Each row of a before or after table is a point. One or more steps were done to the points. Then noise was added and the rows were shuffled. The steps act on columns, c1 being the first. Name the steps. A step turns or swaps two columns, mirrors them in a line or flattens them onto one, adds a multiple of one to another, or multiplies or shifts one. Angles are multiples of 10 degrees, from the lower column toward the higher: turns from -170 to 170, lines from 10 to 170 but not 90. Use the fewest steps. Two steps may share a column if one is a turn and the other turns, adds or multiplies; they go together, in the order done. Otherwise the lowest column goes first.
In the rows, 128 means zero.

Before (13 x 3):
| 160 | 140 | 101 |
| 120 | 122 |  96 |
| 164 | 100 | 126 |
| 162 | 143 |  48 |
| 148 | 116 | 139 |
| 144 | 137 | 113 |
| 126 | 120 | 129 |
| 167 |  81 |  54 |
| 123 | 184 | 108 |
| 139 | 126 | 120 |
| 129 | 121 | 117 |
| 126 | 104 | 158 |
| 187 |  48 | 134 |
After (13 x 3):
| 201 | 139 | 175 |
| 113 | 121 | 146 |
|  98 | 114 | 121 |
| 139 | 135 | 146 |
| 160 | 124 | 127 |
| 124 | 107 | 163 |
| 135 | 126 | 143 |
| 112 |  72 | 185 |
| 148 | 135 | 165 |
| 126 | 121 | 126 |
| 148 | 167 | 127 |
| 138 | 122 | 131 |
| 192 |  94 | 180 |
Steps: turn c1 and c3 by 100 degrees; multiply c2 by 0.7

Before (11 x 6):
| 143 | 167 | 127 | 161 | 166 | 137 |
| 107 | 126 | 126 | 150 | 154 | 118 |
| 188 | 143 | 140 | 146 | 140 | 152 |
| 145 | 122 | 110 | 158 | 173 |  96 |
| 160 | 125 | 147 | 118 | 146 | 142 |
| 153 | 138 | 133 | 155 | 117 | 107 |
|  99 | 106 |  75 |  55 | 104 |  64 |
|  77 |  95 | 104 |  85 |  90 |  69 |
| 103 |  90 |  76 | 169 | 150 | 109 |
| 132 | 104 | 170 | 108 | 135 |  95 |
| 133 | 113 | 147 |  80 | 109 | 125 |
After (11 x 6):
| 110 | 115 | 119 | 149 | 155 | 126 |
| 144 | 147 | 110 | 155 | 118 | 115 |
| 115 |  93 |  51 |  53 | 103 | 157 |
| 143 | 108 | 113 | 109 | 135 |  79 |
| 156 | 141 | 149 | 118 | 146 | 113 |
| 140 | 118 | 132 |  81 | 109 | 109 |
| 122 | 172 | 135 | 161 | 163 | 132 |
| 100 |  71 |  65 |  86 |  90 | 131 |
| 174 | 172 | 155 | 148 | 140 | 125 |
| 147 | 132 |  90 | 158 | 174 | 136 |
| 124 |  82 |  94 | 170 | 149 | 169 |
Steps: turn c1 and c2 by 30 degrees; turn c3 and c6 by -70 degrees

Before (11 x 11):
| 188 | 105 | 149 | 114 | 197 | 134 | 149 |  83 | 165 | 105 | 103 |
| 174 | 145 | 148 | 153 | 141 | 144 | 128 | 176 | 124 |  73 | 176 |
| 101 | 109 |  86 | 146 | 135 |  98 |  94 | 103 | 107 | 131 | 174 |
| 110 |  97 |  81 | 148 | 110 | 107 | 153 | 107 | 187 |  77 | 100 |
| 159 | 150 |  73 | 114 | 134 | 106 | 141 | 100 | 134 | 109 | 161 |
| 117 | 115 | 124 | 111 | 169 | 171 | 112 |  85 | 173 | 110 | 148 |
| 130 |  90 |  88 | 153 | 170 | 178 | 103 | 134 | 133 | 114 | 153 |
| 158 | 128 | 160 |  87 | 114 | 110 | 117 | 141 | 147 | 138 | 130 |
| 167 | 137 | 151 | 111 | 157 | 127 | 152 | 114 | 165 | 150 | 162 |
| 154 | 137 | 156 | 172 | 194 | 144 |  79 | 175 | 131 | 116 |  95 |
| 106 | 130 | 135 | 146 | 144 | 170 | 120 | 163 | 101 | 112 | 149 |
After (11 x 11):
| 152 | 136 | 156 | 171 | 127 | 145 |  79 | 177 | 133 | 118 |  94 |
| 106 | 132 | 104 | 147 | 119 | 170 | 120 | 162 | 101 | 111 | 125 |
| 116 | 116 | 108 | 113 | 195 | 171 | 113 |  85 | 174 | 110 | 137 |
| 160 | 148 | 105 | 113 | 157 | 108 | 141 |  99 | 132 | 110 | 190 |
| 189 | 104 | 147 | 117 | 218 | 134 | 149 |  83 | 165 | 105 | 105 |
| 109 |  97 | 165 | 149 |  81 | 105 | 152 | 107 | 186 |  79 | 169 |
| 130 |  90 | 112 | 155 | 134 | 178 | 102 | 135 | 133 | 115 | 173 |
| 156 | 126 | 122 |  87 | 175 | 111 | 117 | 138 | 147 | 138 |  97 |
| 101 | 110 |  92 | 146 | 109 | 101 |  94 | 104 | 107 | 132 | 175 |
| 174 | 145 |  77 | 152 | 103 | 146 | 126 | 177 | 123 |  72 | 118 |
| 165 | 137 |  89 | 112 | 182 | 126 | 153 | 113 | 164 | 147 | 111 |
Steps: mirror c3 and c11 in the line at 130 degrees; add -1.5 times c4 to c5

Before (9 x 18):
|  93 | 177 | 117 | 114 | 114 | 170 | 111 | 118 |  82 | 141 | 121 | 163 | 169 | 140 | 123 | 114 | 143 |  67 |
|  67 | 156 | 199 | 125 | 112 | 171 | 105 | 187 | 148 | 109 | 144 | 145 | 182 |  99 | 156 | 160 | 182 | 118 |
|  72 | 135 | 175 | 184 | 113 | 121 | 128 | 153 | 136 | 175 |  92 | 140 | 172 | 125 | 123 | 139 | 105 | 132 |
| 161 |  78 | 112 | 163 | 132 |  79 | 118 | 119 |  91 | 168 | 195 | 106 | 107 | 110 | 172 | 109 | 123 | 172 |
| 147 | 115 | 134 | 137 | 143 | 109 |  95 | 125 | 164 | 216 | 101 | 150 | 166 | 151 | 128 | 133 | 118 | 118 |
|  96 | 162 | 102 | 140 | 148 |  91 | 123 | 154 | 124 | 111 | 102 | 172 | 126 | 209 | 136 | 117 | 134 | 111 |
| 101 | 177 | 132 | 171 | 113 | 131 | 131 | 103 | 143 |  92 | 116 | 143 | 153 | 192 | 158 |  95 | 113 | 129 |
| 104 | 134 | 125 | 166 | 105 | 146 | 104 | 134 | 154 |  99 | 169 | 137 | 141 | 166 | 104 | 129 | 159 | 125 |
| 158 | 118 | 158 | 165 | 125 | 160 |  90 | 145 |  73 | 130 | 143 | 116 | 130 |  92 | 198 | 151 | 103 | 133 |
After (9 x 18):
| 162 | 117 | 110 | 166 | 130 |  79 | 122 | 118 |  93 | 177 | 194 | 105 | 105 | 108 | 172 | 108 | 145 | 172 |
|  65 | 110 | 199 | 127 | 111 | 169 | 103 | 189 | 146 |  92 | 146 | 144 | 181 |  99 | 157 | 160 | 155 | 118 |
| 102 | 147 | 131 | 170 | 111 | 132 | 131 | 102 | 142 |  81 | 118 | 144 | 153 | 193 | 156 |  93 |  96 | 130 |
| 157 | 135 | 161 | 166 | 123 | 160 |  89 | 145 |  76 | 137 | 141 | 117 | 129 |  93 | 200 | 150 | 115 | 132 |
|  71 | 140 | 176 | 184 | 113 | 120 | 125 | 153 | 137 | 157 |  93 | 140 | 173 | 125 | 124 | 139 | 110 | 130 |
|  95 | 130 | 103 | 142 | 148 |  91 | 121 | 153 | 124 | 101 | 101 | 172 | 125 | 209 | 136 | 115 | 114 | 112 |
| 149 | 129 | 136 | 136 | 144 | 109 |  94 | 123 | 165 | 217 | 100 | 149 | 165 | 151 | 127 | 136 | 125 | 120 |
|  92 | 132 | 114 | 114 | 116 | 174 | 113 | 117 |  82 | 130 | 120 | 163 | 167 | 141 | 124 | 116 | 118 |  69 |
| 104 | 113 | 125 | 166 | 104 | 145 | 102 | 135 | 156 |  90 | 169 | 136 | 141 | 166 | 104 | 130 | 150 | 123 |
Steps: add 0.3 times c1 to c10; flatten c2 and c17 onto the line at 120 degrees

Before (9 x 32):
| 163 | 144 | 149 | 122 | 137 | 157 |  98 |  93 | 138 | 178 | 151 | 181 | 103 | 152 | 128 | 159 | 150 | 106 | 167 | 131 |  98 | 148 | 170 | 112 | 114 | 185 | 128 | 142 | 155 |  99 | 130 | 136 |
| 130 | 130 | 170 | 170 |  87 | 151 | 168 | 117 | 136 | 143 | 170 | 140 | 111 | 114 | 112 |  75 |  62 |  82 | 182 | 112 |  79 | 164 | 137 | 116 | 119 | 115 | 170 | 169 | 163 | 163 | 116 | 102 |
| 158 | 157 | 152 | 170 | 123 | 107 | 170 |  81 |  81 | 152 | 135 |  92 | 114 | 152 | 109 | 141 | 109 | 132 | 150 | 126 | 155 | 118 |  96 | 111 | 131 |  99 | 106 | 128 | 143 |  95 | 128 | 130 |
| 121 | 102 |  96 | 131 | 157 | 102 | 121 |  88 | 152 | 126 | 121 |  93 |  81 | 121 | 108 | 107 |  76 |  85 | 139 | 166 | 128 | 107 | 130 | 114 | 119 | 129 | 121 |  89 | 145 | 183 | 112 | 146 |
| 123 | 161 |  90 | 117 | 179 | 100 |  95 | 147 | 113 |  92 | 181 | 148 | 167 | 150 | 158 |  85 |  74 | 151 | 132 | 120 | 139 | 121 | 135 | 147 | 111 | 141 | 129 | 141 | 155 | 189 |  98 | 157 |
| 169 | 119 | 146 | 135 | 153 |  97 | 107 |  64 | 131 | 130 | 119 |  93 |  87 |  66 | 137 | 151 | 120 | 140 | 146 | 161 | 134 | 144 | 146 | 189 | 127 | 109 | 100 | 121 | 137 | 113 | 172 | 190 |
| 162 | 107 |  82 | 163 | 178 | 151 |  88 | 138 | 100 | 172 | 178 | 157 | 144 |  87 | 180 | 126 | 151 | 148 | 165 |  97 | 140 | 120 | 153 | 133 | 159 | 112 | 108 | 135 |  98 | 165 | 140 | 127 |
| 130 | 131 |  94 | 164 | 147 | 107 | 162 | 134 |  76 | 144 | 116 | 109 | 122 | 147 | 113 |  70 | 105 |  70 | 132 | 112 |  74 |  93 | 147 | 104 | 175 | 125 |  77 | 129 | 160 | 134 | 143 | 185 |
| 169 | 155 |  85 | 138 | 144 |  79 | 170 | 140 | 141 | 100 | 141 | 107 |  80 |  85 |  97 | 151 | 103 | 137 | 163 | 121 | 125 | 158 | 104 | 151 | 196 | 173 | 168 | 108 | 125 | 126 | 109 | 188 |
After (9 x 32):
| 121 | 161 |  92 | 120 | 181 |  72 |  95 | 147 | 114 |  93 |  76 | 146 | 168 | 142 | 156 |  87 |  71 | 156 | 133 | 120 | 139 | 119 | 134 | 146 | 113 | 143 | 129 | 141 | 155 | 189 |  98 | 156 |
| 170 | 119 | 146 | 135 | 153 |  69 | 107 |  63 | 132 | 129 | 141 |  94 |  87 |  65 | 138 | 152 | 120 | 121 | 147 | 160 | 136 | 145 | 145 | 189 | 127 | 109 | 101 | 130 | 138 | 115 | 173 | 188 |
| 129 | 129 |  94 | 165 | 148 |  86 | 163 | 133 |  77 | 144 | 138 | 109 | 123 | 167 | 111 |  72 | 104 |  80 | 132 | 112 |  75 |  93 | 147 | 104 | 176 | 125 |  78 | 120 | 159 | 136 | 142 | 181 |
| 170 | 155 |  82 | 137 | 143 |  29 | 170 | 138 | 142 | 100 | 128 | 107 |  79 |  86 |  98 | 150 | 102 | 124 | 161 | 122 | 126 | 157 | 105 | 149 | 196 | 173 | 168 | 154 | 125 | 124 | 110 | 188 |
| 160 | 106 |  81 | 163 | 178 | 172 |  88 | 138 | 100 | 171 |  81 | 158 | 144 |  82 | 181 | 127 | 150 | 131 | 162 |  97 | 139 | 120 | 154 | 132 | 157 | 113 | 107 | 146 | 100 | 165 | 138 | 127 |
| 159 | 158 | 152 | 170 | 124 |  86 | 169 |  81 |  81 | 154 | 122 |  92 | 117 | 147 | 111 | 141 | 109 | 140 | 149 | 125 | 157 | 120 |  95 | 111 | 131 | 102 | 105 | 131 | 142 |  97 | 130 | 132 |
| 123 |  99 |  95 | 134 | 158 |  78 | 122 |  89 | 149 | 125 | 154 |  92 |  79 | 137 | 108 | 106 |  75 |  83 | 140 | 168 | 129 | 108 | 130 | 112 | 119 | 131 | 119 | 159 | 143 | 182 | 111 | 147 |
| 163 | 145 | 151 | 123 | 137 | 186 |  98 |  94 | 137 | 177 | 101 | 179 | 103 | 158 | 127 | 159 | 151 | 117 | 168 | 132 | 100 | 148 | 170 | 113 | 116 | 188 | 127 | 128 | 157 | 101 | 129 | 137 |
| 129 | 128 | 172 | 173 |  85 | 173 | 166 | 117 | 135 | 142 |  71 | 138 | 112 | 131 | 115 |  76 |  64 |  79 | 184 | 110 |  78 | 163 | 137 | 115 | 121 | 117 | 169 | 113 | 163 | 162 | 118 | 100 |
Steps: multiply c6 by 2; turn c11 and c28 by 150 degrees; turn c14 and c18 by 20 degrees

Before (10 x 64):
| 119 | 193 | 160 | 119 | 107 | 123 | 161 |  98 | 141 |  99 | 137 | 110 |  63 | 144 | 102 | 138 | 131 | 163 | 118 |  99 | 103 | 136 | 145 | 161 | 147 | 113 | 136 | 114 | 152 | 141 | 116 | 125 | 123 |  95 | 149 | 119 | 140 | 124 | 128 |  97 | 109 | 162 | 116 | 112 | 168 | 140 | 106 | 124 | 143 |  97 | 143 |  91 | 134 | 150 | 156 |  99 | 143 |  98 | 130 | 143 | 124 | 154 | 132 | 146 |
| 146 | 105 |  84 | 112 | 105 | 161 |  74 | 159 |  93 | 122 | 117 |  96 | 134 | 112 | 122 | 169 | 121 |  64 | 157 | 135 | 110 | 127 | 141 | 116 | 115 |  90 |  79 | 105 | 162 | 204 | 119 | 181 | 182 | 123 | 147 | 119 |  78 | 148 |  88 | 169 | 113 |  99 | 103 | 175 |  97 | 153 |  73 |  88 | 186 | 137 |  90 | 136 | 169 | 138 | 153 | 154 | 101 | 171 | 118 | 127 | 135 | 158 | 159 | 107 |
|  94 | 166 | 153 | 121 | 107 | 136 | 133 |  93 | 134 | 112 | 180 | 146 | 116 | 167 | 122 | 103 | 149 | 168 | 119 | 151 | 108 | 136 | 142 | 143 | 136 | 109 | 139 | 119 | 135 | 171 | 138 | 131 | 155 |  68 | 125 | 121 | 151 | 109 | 109 | 116 |  91 | 155 | 130 | 109 | 170 | 107 | 118 | 148 | 136 | 110 | 131 |  95 | 175 | 113 | 130 | 129 | 148 | 111 | 133 | 112 | 152 | 164 | 108 | 147 |
|  82 | 156 | 137 | 148 | 119 |  76 | 180 | 132 | 155 | 132 | 148 | 130 | 113 | 150 | 154 |  84 | 184 | 155 | 105 | 117 | 136 | 101 | 164 | 109 | 111 | 158 | 157 | 164 | 111 | 133 | 162 | 122 |  81 |  81 | 134 | 114 | 136 |  91 | 182 | 114 | 100 | 118 | 142 | 118 | 167 | 148 | 105 | 137 |  91 | 125 | 123 | 106 | 139 | 113 | 108 |  99 | 139 | 140 | 118 | 121 | 131 |  97 | 121 | 139 |
|  82 | 182 | 135 | 114 | 113 | 126 | 165 |  82 | 146 | 157 | 137 | 158 | 140 | 137 | 138 | 121 | 148 | 178 |  70 | 127 | 140 | 102 | 163 | 101 | 109 | 174 | 121 | 154 | 126 | 138 | 144 |  96 |  86 |  76 | 112 | 109 | 143 | 120 | 142 | 138 | 132 |  90 | 148 | 129 | 149 | 163 |  86 | 150 | 126 | 144 | 154 | 116 | 121 | 123 | 149 |  80 | 122 | 143 | 155 | 101 | 156 | 116 | 113 | 136 |
| 174 | 110 |  86 | 111 |  84 | 139 |  96 | 169 | 112 | 147 | 130 |  75 | 178 | 143 | 154 | 190 | 102 |  75 | 178 | 119 | 125 | 123 | 114 |  99 | 126 |  78 |  72 | 118 | 133 | 153 | 100 | 171 | 146 | 133 | 114 | 113 |  80 | 140 |  83 | 160 | 134 |  73 |  88 | 140 | 116 | 103 |  93 | 101 | 128 | 138 |  59 | 171 | 196 | 145 | 177 | 164 |  81 | 182 | 159 | 140 | 150 | 140 | 152 | 121 |
| 175 | 133 |  75 | 113 | 119 | 193 |  83 | 131 | 133 | 126 | 129 |  65 | 185 | 108 | 151 | 173 | 130 |  73 | 184 | 122 | 110 | 167 | 140 | 107 | 159 |  72 |  87 | 136 | 148 | 147 | 112 | 195 | 138 | 154 | 132 | 113 |  99 | 117 |  96 | 160 | 142 | 126 | 136 | 164 |  94 |  88 | 103 |  78 | 146 | 111 | 101 | 131 | 200 | 111 | 131 | 162 |  90 | 146 | 141 | 108 | 129 | 143 | 158 | 103 |
|  94 | 153 | 111 | 138 | 108 |  82 | 174 | 114 | 138 | 119 | 104 | 147 | 113 | 166 | 167 | 128 | 163 | 133 | 104 | 152 | 173 | 118 | 124 |  89 | 110 | 147 | 142 | 182 |  95 | 112 | 175 | 107 |  91 | 133 | 106 |  86 | 145 | 116 | 114 | 137 | 117 | 114 | 146 | 139 | 107 | 133 |  44 | 157 |  97 | 153 | 113 | 120 | 144 | 104 | 135 |  82 | 167 | 175 | 144 | 121 | 137 | 121 | 141 | 169 |
| 113 | 159 | 128 | 160 | 121 | 119 | 141 |  80 | 113 | 109 | 179 | 128 | 110 | 154 | 130 | 127 | 133 | 183 | 132 | 137 | 132 | 160 | 135 | 127 | 150 | 135 | 175 | 132 | 131 | 129 | 115 | 110 | 131 |  78 | 182 | 138 | 140 | 144 | 122 | 130 |  99 | 144 |  96 | 105 | 149 | 153 | 119 | 145 | 133 | 108 | 157 | 105 | 133 | 119 | 131 | 120 | 130 | 125 | 134 | 153 | 156 | 154 | 155 | 107 |
|  96 | 142 | 152 | 123 |  87 |  83 | 158 | 109 | 178 | 137 |  90 | 135 | 129 | 147 | 136 | 113 | 142 | 133 |  84 | 146 | 190 |  98 | 113 | 113 |  77 | 133 | 142 | 133 |  74 | 115 | 142 | 117 |  75 | 118 | 136 | 155 | 159 | 109 | 137 | 126 | 120 | 105 | 168 | 140 | 142 | 152 |  70 | 167 | 122 | 129 | 115 | 144 | 159 |  79 | 119 |  91 | 151 | 138 |  99 | 111 | 156 |  88 | 172 | 174 |
After (10 x 64):
| 115 | 158 | 128 | 161 | 122 | 118 | 141 |  80 | 114 | 111 | 178 | 129 | 109 | 155 | 147 | 127 | 133 | 183 | 135 | 138 | 164 | 129 | 136 | 126 | 152 | 138 | 176 | 131 | 129 | 127 | 115 | 109 | 129 |  76 | 182 | 137 | 139 | 145 | 121 | 131 | 100 | 143 |  95 | 106 | 152 | 153 | 119 | 145 | 133 | 108 | 151 | 106 | 132 | 120 | 130 | 122 | 129 | 125 | 134 | 152 | 155 | 206 | 156 | 106 |
| 176 | 110 |  86 | 111 |  85 | 141 |  96 | 171 | 111 | 146 | 127 |  75 | 177 | 144 | 114 | 190 | 105 |  75 | 176 | 120 | 124 | 125 | 116 | 100 | 126 |  78 |  72 | 118 | 133 | 154 |  99 | 170 | 145 | 134 | 117 | 115 |  79 | 140 |  83 | 160 | 135 |  73 |  90 | 141 | 115 | 103 |  94 | 102 | 128 | 140 |  70 | 170 | 196 | 147 | 177 | 164 |  80 | 181 | 161 | 143 | 150 | 164 | 151 | 122 |
|  81 | 157 | 136 | 149 | 119 |  74 | 181 | 130 | 155 | 134 | 150 | 130 | 115 | 151 | 141 |  85 | 184 | 154 | 106 | 117 | 103 | 137 | 163 | 107 | 110 | 158 | 156 | 163 | 110 | 134 | 164 | 124 |  82 |  80 | 136 | 116 | 137 |  91 | 179 | 114 |  98 | 120 | 142 | 118 | 167 | 146 | 106 | 137 |  92 | 125 | 103 | 108 | 138 | 113 | 108 |  97 | 142 | 137 | 119 | 121 | 132 |  36 | 123 | 137 |
| 118 | 194 | 158 | 118 | 108 | 123 | 163 |  98 | 140 | 101 | 135 | 111 |  62 | 144 | 124 | 135 | 131 | 163 | 119 |  98 | 136 | 105 | 145 | 159 | 149 | 111 | 135 | 112 | 150 | 140 | 118 | 124 | 122 |  96 | 151 | 120 | 140 | 126 | 128 |  97 | 111 | 161 | 117 | 111 | 169 | 141 | 106 | 124 | 142 |  98 | 162 |  90 | 135 | 150 | 157 | 101 | 144 |  99 | 129 | 145 | 123 | 206 | 132 | 143 |
| 148 | 104 |  83 | 112 | 106 | 159 |  75 | 162 |  96 | 125 | 118 |  95 | 136 | 113 | 102 | 168 | 120 |  62 | 157 | 137 | 128 | 109 | 143 | 117 | 117 |  90 |  77 | 106 | 162 | 206 | 121 | 184 | 181 | 124 | 148 | 118 |  77 | 149 |  90 | 168 | 114 | 100 | 104 | 175 |  97 | 152 |  73 |  87 | 184 | 135 | 108 | 134 | 170 | 138 | 153 | 154 | 101 | 173 | 117 | 125 | 136 | 217 | 159 | 107 |
|  95 | 166 | 152 | 120 | 106 | 133 | 133 |  95 | 133 | 111 | 178 | 147 | 117 | 168 | 124 | 105 | 148 | 168 | 119 | 149 | 135 | 110 | 140 | 141 | 136 | 110 | 140 | 117 | 136 | 171 | 138 | 129 | 155 |  68 | 123 | 123 | 153 | 108 | 109 | 117 |  90 | 153 | 129 | 108 | 170 | 108 | 119 | 148 | 136 | 109 | 136 |  96 | 177 | 111 | 131 | 129 | 148 | 111 | 133 | 111 | 152 | 236 | 108 | 146 |
|  82 | 183 | 134 | 114 | 112 | 125 | 166 |  81 | 146 | 158 | 139 | 159 | 140 | 137 | 155 | 122 | 151 | 178 |  68 | 128 | 103 | 141 | 162 | 100 | 108 | 173 | 121 | 152 | 127 | 138 | 146 |  96 |  86 |  75 | 112 | 109 | 141 | 120 | 143 | 140 | 133 |  90 | 147 | 127 | 147 | 162 |  84 | 152 | 125 | 144 | 148 | 114 | 120 | 123 | 150 |  79 | 123 | 143 | 152 | 102 | 156 |  91 | 114 | 137 |
|  94 | 153 | 113 | 136 | 107 |  84 | 175 | 112 | 135 | 120 | 102 | 146 | 114 | 167 | 153 | 127 | 162 | 131 | 105 | 152 | 116 | 174 | 124 |  90 | 108 | 147 | 142 | 181 |  96 | 114 | 176 | 106 |  91 | 132 | 105 |  86 | 147 | 116 | 113 | 137 | 117 | 113 | 145 | 141 | 107 | 134 |  42 | 157 |  96 | 154 |  92 | 120 | 146 | 101 | 134 |  80 | 168 | 175 | 144 | 119 | 139 | 106 | 141 | 170 |
|  93 | 142 | 153 | 123 |  89 |  83 | 159 | 111 | 178 | 135 |  88 | 135 | 128 | 147 | 124 | 113 | 142 | 132 |  85 | 145 | 100 | 191 | 113 | 112 |  77 | 132 | 141 | 134 |  74 | 114 | 141 | 119 |  75 | 118 | 133 | 155 | 159 | 110 | 138 | 127 | 119 | 106 | 167 | 141 | 144 | 153 |  71 | 167 | 125 | 129 | 111 | 143 | 158 |  79 | 121 |  92 | 152 | 137 | 100 | 111 | 157 |   6 | 173 | 174 |
| 175 | 133 |  77 | 116 | 118 | 190 |  82 | 129 | 133 | 124 | 130 |  64 | 183 | 110 | 131 | 172 | 132 |  72 | 184 | 121 | 168 | 110 | 139 | 106 | 159 |  71 |  87 | 138 | 150 | 148 | 115 | 195 | 137 | 156 | 130 | 114 | 101 | 116 |  94 | 160 | 140 | 126 | 137 | 165 |  94 |  87 | 105 |  77 | 145 | 109 |  91 | 131 | 198 | 111 | 130 | 163 |  90 | 148 | 143 | 107 | 131 | 173 | 159 | 102 |
Steps: add 0.3 times c55 to c51; turn c15 and c51 by -40 degrees; swap c21 and c22; multiply c62 by 3
